Each wall is flat, endless, passes through zero and stands at right angles to its row. A trip goes straight from one point to another. Which walls does it cross, in order?
In the rows, zero is written as 128.

Walls:
(1): [ 99 147]
(2): [164 152]
(3): [154 139]
(4): [107 154]
Trips:
[129 149] to [167 157] => 1, 4
[164 143] to [118 132] => 4, 1, 3, 2
[123 154] to [144 145] => 1
[120 142] to [100 104] => 2, 4
[107 145] to [159 126] => 2, 3, 1, 4

Walls:
(1): [126 130 111 195 111 107 170 108 179 111 155]
(2): [161  99 117 139  96 116 160 113 120 138 146]
(3): [139  99 124 126 100 133 174 123 126 109  84]
Trips:
[167 106 139  83 210 188 117 129 127 126  90] to [148  78 130 156 159 127 144 111 114  96 106] => 2, 1
[ 91 104 124 225 149  84 174 115 155 126 121] to [169 123 139 113  66 120 128 117 132 152 122] => 1
[116 103 142 111 124  40 144 142 130 161 140] to [115 113  98 130 137 141 144 113 115 120 146] => 3
[118 139 171 147 157 133 155 141 113 151 127] to [136 149 134 120 124 132 102 104 128  84 134] => none
[137 106 108 109 101 169 116  95 121 107 156] to [113 138  79 125 131 128 150 122 158 202 148] => 1, 3
[162 123 107 135 119 107 108  78 104 119 164] to [116 139 121 139 137 145 144 153 114 114 111] => 3, 2, 1

Walls:
(1): [152 144 115 146 100  79 121 173 135 131 140 123 109 135 145 135 134 157
 118 106 109 134 125 113  96 181 109  76 125 134 109 131]
(2): [119  99 169 130 140 110 136 136 120 109 142 120 132 124 109 130 123 135
 148 146 151 142  74 122 133 134  50 128 102 137 120 118]
(3): [132 145 152 153 145 136 113 187 133 143 146  97  99 142 121 109 157 175
  89 130  97 167 128  95 104 106 105 114 137 122 114  97]
(4): [134  87  99  99 104 110 110 122  71 131 191 156 102 120 136 134 105  97
 140 156 125 119 112 126 152 115  96 101 121  69 136 141]
Trips:
[146 135 170  87 135 161 157 121 171 107 130 122 124 173 118 147 202 114
  73 130 147 144  82 158 127 162 135 103  62  67 113  90] to [157 127 113 138 111  92 112 152 101 142  97 155 129 166 142 117  65  88
  89 105 147 160 111 107 136 151 153  88 149 161 154 110] => 2, 4, 3
[ 96 133 123 125 150 133 145  85 162  97  79 132 102  99 134 103 125 123
  83 135  90 133 146 129 172  94 154 107 176 168 117 119] to [103 139 128 143 156 146 122 137 110  88 163 182 178 118 114 125 137 116
 134 163 123 125 140 135 129 104 102 119 162 162 118  99] => 3, 2, 4
[125 162  79 106 141 123 134 110 140 148 124 156  78  95 153 115 145 141
 124 138 107 130 154 145 140 160 133  83 102 107  61  52] to [110 155 127 122 147 101 128  66 125 143 101 163 133 107 150 102 149  87
  84 155 102 149 164 139 179 108  72 126 120 154  96 104] => 1, 3, 2
[148 114 162  96 139 138 129 138 110 128 114  87  92 119 151 129 118 127
 109 154 105 181 110 101 146 147 113 118 136  82 132 159] to [115 114  90 151 115 142  90  97 112  92 108 118 130 111 177  84 116 113
 121 136  98 115 115 144 113 145 124 104 156 111 108 123] => 2, 3
[171 132 153 133 117 150 144 182 129  97 103  87 113 152 117 136 153 105
 142 151  91 100 116 115 113 109 163  45 120 128 149 181] to [110 122 116 123 143  90 144 132  89 117 109 122 111 131 120 149 123 128
 121 146 114 154 120 171 142 156 111 121 118 128 158 114] => 4, 2, 3

Walls:
(1): [ 92 139 135 101 116 122 117 134 133 128 141 118 142 178  92 100 114 153
 158 124 101 121 123 101 102  93 110 156 155 128 111 131 142 147  70 111
 109 118 129 135 146 101 133 144 178 139 168 114]
(2): [ 97 145  92 140 104 126 110 109 108 125 114 109 121  89 127 101 113 136
 182 146 129 131 151 146 129  77 136 125 176 133 124 131 111 115 115 138
 127 163 115 139 137  92 113 110 159 140 118 145]
(3): [106 141 108 130 163 134 122 163 126 147 193 164 136 118 151 120 174 141
 142 118 173 173 146 158 119 115 130 129 137 146 133 148 136 182 181 135
 129 134 137 168 177 148 117 109 161 133 162 120]
Trips:
[141 115 134 121 103 173 138 118 147 105 104 167 154  98 175 108 172  61
 140 134 146 157 126 197  92 130 138 158 125 178 100 139 116  86 133  90
  82 131 143 137 150 114  87 118 100 132 130  84] to [147 115 142 173 102 131 113  76 110 152 166 133 136 139 135 131 172 146
 131 136  81 137 144 101 105 145 176 149 132 140 141 126 130 111 154 154
 160  87 126 105 150 120 148 137 116 138 129  81] => 2
[127 165 162 111 125 135 150 101 119 134 133 149 105 194  95  83  67  87
 139 163 153  88 109 121 134 106 128 140 120 156 106  77 120 191 184 120
  91 165 100 142 141 170 127 152 152  80 132 149] to [137 144 131 140 142 137  62 102  97 136 133 162 160 158 170 165 141 111
 121  82 142 182 144 104 162 124 108 126 121 104 109 140 119 115 188 101
  93 104 119 105 105 176 147 111 146  92 169 168] => 1
[160 181 120 168  98 139 121 150 121 111 171 101 140 127  94 135 119 108
  84 121 140 154 120 165 141 117 183  93 125 113 140 166 170 150 141 144
 119 158 154 120 130 113  93 197  99 143 151 164] to [100 102 106 203  99 158 119 157 121 123 131 114 184 120 104 189 110 121
 142 123 139 167 146 125 105 109 143 105  88 156 123 105 128  84 118  94
 121 128 149 105 118 140 130 140 103 155 178 124] => 3
[128 145 142 137 116 121 128 171 135  74 116 155 113  89 123 140 147  85
 148 128 152 135 140 146  46 139 107 124 106 134  99  97 147 142 133 110
 129 151 141 139  91 160 144 114 140 154 129 149] to [112 171  92 136 144 155 125 135 139 126 119 188 148 117 116 176 100 167
 156 109 147 142  89 169 155 146 102 134 130 106  97 128 139 150 147  90
 114  94 147 115 147 118 163 154  82  96 123 130] => none
[122 137 146 158 109  17 167 128 111  98 147 119 145  74 165  97 143 104
 140 118 124  93 129 150 131 143 102 105 152 161 145 117 139 119 144 111
 125 152 139 118 136 106 111 106 126 101  91 125] to [200 114 119  88 175 132 160 124 133  95 117 158 161 101 100  83 148 110
 111  69 120 181 105 149 127  87 155 120  88 136 149  94 141 106  80 164
 123 121 135 150 177 139  98 161 155 148 143 145] => 3, 2, 1
[150 165 111 147 137 168 155 121 132 129 113 137 130 120 157 113  93  76
 121 172 145 146 125 137 122 109 172 136 108 137  69 158 127  93 106 187
  90 135  89 124 122 140 147 146 140  84 113 146] to [168 136 163 160 156 144 133 151 183 101 153  93 142 128 164 164 126 133
 126 108 114 125 110 175 114 115 109 164  84 132  89 160 163 156  94 101
 108 133 147 169 107 120 155  90 173 138 157 115] => 2, 3, 1
[160 115 121 160 119 152 146  82 164  94 145  79 113 128 143 115 131 111
 140  86 115 124 110 119 122 112  94 150 134 173  94 114 128 155 104 132
 146  95 134 103 124 109 166 124  96 154 118 125] to [103 139 108 132 149 146  92 100 119 132 111 113 121 145 110 130 158 116
 153  88 151 106 141 102 167 121 116  93 114 132 106  74 105 107 129 139
 106 149 184 129 111 154 183 104 158 131 132  82] => 2
[123 160 151 119 141 149 148 103 120 127 150 135 117 118 173 105 113  35
 190 120  89  75 131 119 127 100 105 125 111 122 102 138 131 128 155 126
 201  74 144 103 154 128 125 117 146 130 122 158] to [139 142 146 132 160 182 139 156 107  99 143 110 158 119 121  87 121  71
 163 156 147 146 105 136 156 132 154 149 175  67 137 154 159 131 124 157
 104 122 132 159 141 116 204 159 103 116 142 163] => 3, 1
[145 111 123 130 103 136 124  85  97 100 106 121  74 136 116 155 174 118
 126 135 118 131 114 132 110  88  93 119 117 123 158 135  91 147 103  90
 158 124 145  97 138 136 139  82 151 152 189 121] to [ 99 153 108  98 152 157 134 151 169 130 152 113 155 160 147 132 112  93
 146 164  87 100 114 180 142 159 126  88 107 116 163 133 131 139 105 159
 186 150 123 114 145 171 113  85  57 121 142 102] => 2, 1, 3

Walls:
(1): [144  88 120 137  97 172 179 111 156 126 113 163 143 120  96 135 135 181
 137 123 134 127 174 152 125 163 131 106 125 111 110 129 109 141 144  90
  95 137 139 144 142 105 164 184 108 116 109 111]
(2): [143 123 129  98 125 172 115  95 133 143  85 117 130 170 131 109 126 107
  95 108  85 116 161 111 151  83  95 144 101 168  80 131 119 139  62 128
  65 180 130  96  69  91 139  92 130  82 121 118]
(3): [114 115  89 129 141 112  88 103 174 146 146 120  94 162 132 133 126 175
 128 106 157 148 144 147 180 122 144 118 122 148 167 118 153 157 109 134
 157 120 125  70 122 126 100 160 124  84 137 106]
(4): [143 171 113 116 122 139 139  77 105 127 118 147 164  73 117 178 104  77
 139 111 108 155 136 128  81 185 129 100 148 169 153 164 132 105 134 173
 141 170 103 105 117  76 171 111 141 153 133 120]
(5): [118  89 141  95 124 145 126 165 140 145  86 127 136 138 132 129 129 118
 160 145 139 123 113 138 151 190  92 133  86 144  92 147 131 114 143 136
  65  94 139 127 127  80 105 130 116 154 134 101]
(6): [116 145  87 109 164 143 161 123 125 143 132 137 138 197 144 130 141 136
 117 164 123 161 111 167 129 116  71 142 158 113 135 166 119 176 126 100
 169  85 145 152 123 158 131 157 157 172  93 119]
Trips:
[110 137 130 134  87 137 118 115 102 132 175  72 122 131  98 122 155 158
 143 123 139 123 115 111 147 148 155 141 148 133 123 113 133 142 114 133
 126 134 120  70 144 151 146  90 182 115  82 123] to [103  65 155 112 167 157 107 145 105 122 110 115 108 162 166 147 122 109
 158  63 114 133 146 111 118 129 102 124 171 128 197 117 156  46 132 122
 151  98 149 101  67  67 121  90 126 146 179 152] => 4, 5
[126 123 121 120 156 152 166 135  75 109 101 111  73 124 129 110 116 163
 150 123 133 143 102  73 148 125 112  96 136 119 139 144 144 133 165 118
 136 127 152 140 147 168  76 113  98 110 161 127] to [105 125 140 105 164  89 140 104 130 153  93 100 116 133  95 154 124 137
 129 113  89  92 107  96 125 113 147 102 127 166 120 161 180  99 109 122
 136 212 133 117 129 142 124 160 133 141  78 104] => 5, 6, 2, 4
[158 157 174 157 130  86 160 156  98 131 138 101 152 135  86  96 112 114
 131 125 163  94 157 146 143 137 160 133 134  92  91 123 135 160 140 127
  96 139  81 120 141 122 132 124 108 144 101 142] to [120 128  56 136 148 136 101 149 122 114 148 130 123 112 159 134 106 130
 118 153  97 150 163 132 110 111 108 202 127 112 113 134 100 112  73 143
 144 136 148 106 189 155 110 132 144 117 130 121] => 1, 6, 2, 3
[ 81 126 156 147 115 115 124 116 137  74 105 129 102 110 136 146  84 120
 120 105 133 103 139 150  93 132 122 148 156 143 102 110 169 124 100 104
 188 133 118 112 136 132 150 152 152 142 147 135] to [110 171 109  88 135 115 119 108 121 131  78 214 104 147 158 113 146 143
  75  95  83 143 117 132 131  98 125 162 145 151 143 121 114 116 124 146
 190  83 151 110 159 133 120 185 120 134 136 149] => 6, 4
[188 122 127 116 116  97  95  78  68 176  97 143 116  91 142 113 123 168
 127 127  96 123 127 124 117  98  70 133 128 144 154 135 133 129 137 110
 160 165 101 120 132 151 109  86 142 120 118 137] to [146 141 149 121 137 143 155 148 103 115 136 109  97 131 228  94 129 164
  96 152 105  93 127 135 143 112 145  82 113 165 138 112 152 138 121 129
 116 112 108 111 112 120  97 113 123 129 125 119] => 3, 4, 5

Walls:
(1): [105  95 150 107 180  96 153  97 110 155 142 140 137 141 100  97  73 132
 131 112 119 102 116 136  79 125 132 117 119 148 112 147 142 120 165 158
 152 145 122 114 143 111 133 113 150 163 131 112]
(2): [169  93 115 140 120  88 113  97 200 144 162  98  97 120  84 159 147 110
  98 174 158  99 141  99 154 149 116 125 117 146 165 150 136 133 137 137
 110 118 129  93 141 137  80 164 161 127 119 158]
(3): [ 93 171 115 104  81 143 105 121 124  97 107 128 111  67 145 139 108 161
 110 148 160 123 122 114 128 102 110 141  96 135 129 126 123 144 164 192
 144  60 164 144 103 110 132 160 169 165 133  84]
(4): [161 140 133  79 114 126 117 152 113 118 108 139 113 135 162 123 143 143
 164 113  85 120 128 136  99 110 129 104 132  85 144  79 141 120  95 120
 153 139 148 163 177 128 139 170 157 123  99 122]
(5): [133 120 118  91 121 148 131 105 112  88 161  64 105 130 133 130 123 146
 133 103 138 125  96 127 147 116 158  95 101 102 116 161 147 103 119 150
 108  73 118 186 133 134 122 151 124 125 102 139]
(6): [ 88 120 132 117  98 136 123 112 144 148 172 155 139 162 124 157  87 151
 117 160 130 158 143 134 102 106 157 150 138 166 107 107 133 134 101 176
 160 168  97 133 161  77 121 121 122 126  99 100]
(7): [136  79 126 142 143 118  97 108 107  97 143 170 127  95 121 125 142 134
  96 158 156  84 138 136  98 136 130 171 155 156 107 154  80 128 125 106
  85 113 138 115 134 117 121 122  90 122 172 118]
(8): [120 130 122 105 115 147 142 119 125 164 128 141 108 100 156 106 126 168
 147 128 102 169 122 144 173  97 124  80 104 129 108 136 158 116 140 150
 144  89 126 140 111 113 112 117  83 125 133 101]
Trips:
[100 151 144  71 129 161 134 106 115 135 147 164  72 151 138 121 132 140
 129 144 129 198 138 106 108 128 136 142 125 176  83 146  91  89  94 138
 169 118  98 164 115 107 159 111 142 142 106 114] to [138  77 104  72 148  94 134 127  79 147 169 121  91 105 157 131  81 154
 106  69 134 115 186 169 132  77 149 100 105  87 136 147 167 130 105 163
 161 129  96 101  79 147  78 110 137 193  83  72] => none
[111 151 123 100  68 133 101 116 121 153  99 164 104 122 147 177 104  95
 119 131 135 139 164 156 139 129 156 111 136 123  67  95 140 139 114 104
 136 116 132 129 153 180 127 103 130 136 129 159] to [113 118 105  75 138 151 117 147 146 130  91 131 129  74 110 133 118 170
 148 117 106  85 139 112 182 133 128 125 157 116 120 172 118  84 113 156
 128 163 102 140 176 139 118 135 121 127 103 126] => 5, 2, 1
[ 90 145 138 116 143 121 126  79 128 152 177 108 146  89 131 145 123 168
 145 108 147 100 165 140 101 150 103 133 140 185  79 124 105 150  81 125
 146 123 134 116 152 160 138 101 170 131 144 133] to [100 141 153 115 120 137  90 130 167  93 148  89 145 120 146 138 114  98
  72 116 119 129 132 174 121 125 145 167 129 129 163 101 157 120  66 135
 156 102  67 142 166 126 129 139 158 159 164  91] => 5, 4, 7, 1
[109 157 135 134  85 126 141  67 123 157 141 100 142 117 178 106 143 137
 115 123 167 188 131 139 110 112 149 113 149 154 120 122 113  84 116 176
 100 119 101  99  71 119 139  92 127  93 168 108] to [111 103 132  93 130 102 192  78 127 120 125 154 168 152  94  88 129 137
 100 158 116 109 114  92 133 104 130 121  76  87 159 163  87 127 109 101
  96 136 116 145  95 134 136 155 107 139 181 106] => 1, 6, 3, 2
[122 103 159 139 146 133  95 128 162 104 118 101 185 143 144 120 141 147
  75 129 170 160 130 107 126 101 125 122 151  93 108  82 123 143 116 131
 157  80 164 159 109 137 123 123 107 126  80 105] to [127 110 114 102 103 120 123 142 155 156 129 141 145 103 157 189 122 115
 115 125 129 120 142  88 144 126 126 167 135 115 132  75 132 143 133 145
 169  86 101 162  96 106 139  94 132 119 101 131] => 5, 2

Walls:
(1): [142 134 124 166 128 127 142 159  92 153 181 122 120 150 132 110 137 157
 133  92 167 136  99 149 113 135 126 135  97 146 120 133  84 124 124 158
 110 114 103 118 146 105 115 153 140 123 125 146]
(2): [120 143 108 139 116 116 144 136 132 114  99 164 154 130  75 166 125  96
 145 168 131 156  92 123 121 143 101  89 166 135 134 176 106 112 139  66
 146 142 125 120  98 101 172 102 142  79 134 148]
(3): [128 182 104 153  90 167 129 140 109 130 142  67 153  98 156 147 155 131
 129 151 134 141  97 108 101 110  97 109 168 124 131 145 146 148  90 113
 115 139 124 135 134 159 111  96  99 154  89 107]
(4): [139  79 121 123 126 120 125 156 152  77  74 201  99 118 122 177 101 116
  99 138 132 179 118 125 139  81 109 183  70 108 146 162 109  93 155 124
 107 138 135  89 156 115  83 153 112 144 119  96]
(5): [135  83  76 101 146 111 133 149 104 137 101 100 104  92 135 144  92 129
 128 140 138 114 120 124 146 108 119 169 126 142 148 154 151 176 137 126
 110 130 127 118 100  55 155 120 150 145 124 184]
(6): [ 99 128 112  98 120 111  74 115 132 134 106 120 127 122 113 180 157 151
  80 115 169 114 149 104  91 165 129 183 110 156 109 164 189 108 160 110
 120 150 141 137 129 128 130 121 119 118  96 144]
Trips:
[108 143 144 104 141 148 127 165 144 131  97 150 137 177  72  92 111 113
 145 165 154 107 163 137 168 113 145  93 107 121 110 135 103 102 157 155
 122 129 143 139 115 131 128 112 111 118 102 113] to [124 131  98 145  81  89  96 151 136 100 115 111 159 116 129 122  80 124
 124 117  49 121 103  92  94  94 136 139 150  73 130 109 141 142 125 163
  87 127 139 165  98 130 103 107 144 108 103 164] => 5, 3, 2, 4
[106 128 138 161 127  96 142 134 151 130 116 129 141 116  65 115 133 103
 135 156 128 125 120 140 121 141 149 120 121 147 163 157 119 116  93 164
 143  74 101 118 152 120  99 136 122 140 124 118] to [159 186 121 157 145 124 175 128 124  93 129 110 108 134 102 153 120 137
 108 133  70 152 124 145 140 109 159 120  89 121  97 102 138 142 127 106
 154  86  93  94 123 134 125 151 175 142 116 101] => 2
[142 132 146 123 153  92 168 136 106 138 113 147 117  91 119 129 165 139
 116 167 137 169 146 156 140  78 156 103  97 176 141 116 145  87 162 106
 123 109 133  95  86  82  91 114 156 154 106 128] to [101 165 118 136  74  92 118 126 150 175 116 172  90 120 128 116 130 152
 146 104 100  98  73 105 188 123  99 163 131 158 108 112 150 109 146 148
  91 112 183 136 144 128 122 181 120  84 166 111] => 6, 2, 5
[116 129 128  96 133 135 161 143 127 147 143 115 108 161 116 172 143 122
 150 107 149 146 134 123 144 139 117  99 188 104 113 128 175 182 108 123
 132 121 160 118 102 139 116 149 130  58  84 193] to [126  96 116 124 185 142 162 160  92 192 140 143 141 115  95  56 128 172
 132 169 117 159 141 102 122 175 128  78 161  77 153 130 146 124 128  93
 142 106 135 155 150 140 116 123 133 105  96 137] => 6, 5, 1
[123 135  78 178  85 100  96 138 150 127 121 122 125 167  96 143 116 183
 140 123 103 140 134 176 107 142 147 154  91 100  94  94 117 117 150 116
 134  94 116 141 129 158  80 105 118 139 149 140] to [ 94 155 121 161 128 116  92 112  99 158 157 154  93 119 129 129 146 132
 128 140 175 113 129 112 108 140 102 107 137 142  92 161 147 146 143 129
 109 208 129  91  86 117 126 144  69 115 128 135] => 3, 2, 4, 5
[116 125 110 132 132 129 143 122  85 188 159 105  80 131 115 151 110 100
 148 105 140 127 104 106 118 102 125 104 149 109 134  42 149 156  66 148
 159 125 142 128 129 133 146  87 137 140 172 144] to [107  95 194 102  90 139 101 145 144 125 116 107 107 112 115 100 102  88
 139 170 102 112 169 108  95 173 100  94 133 110 137  98 136  99 160 125
 104 124 114 134  89 173 156 132  92 139 165 162] => 1, 5, 3, 2
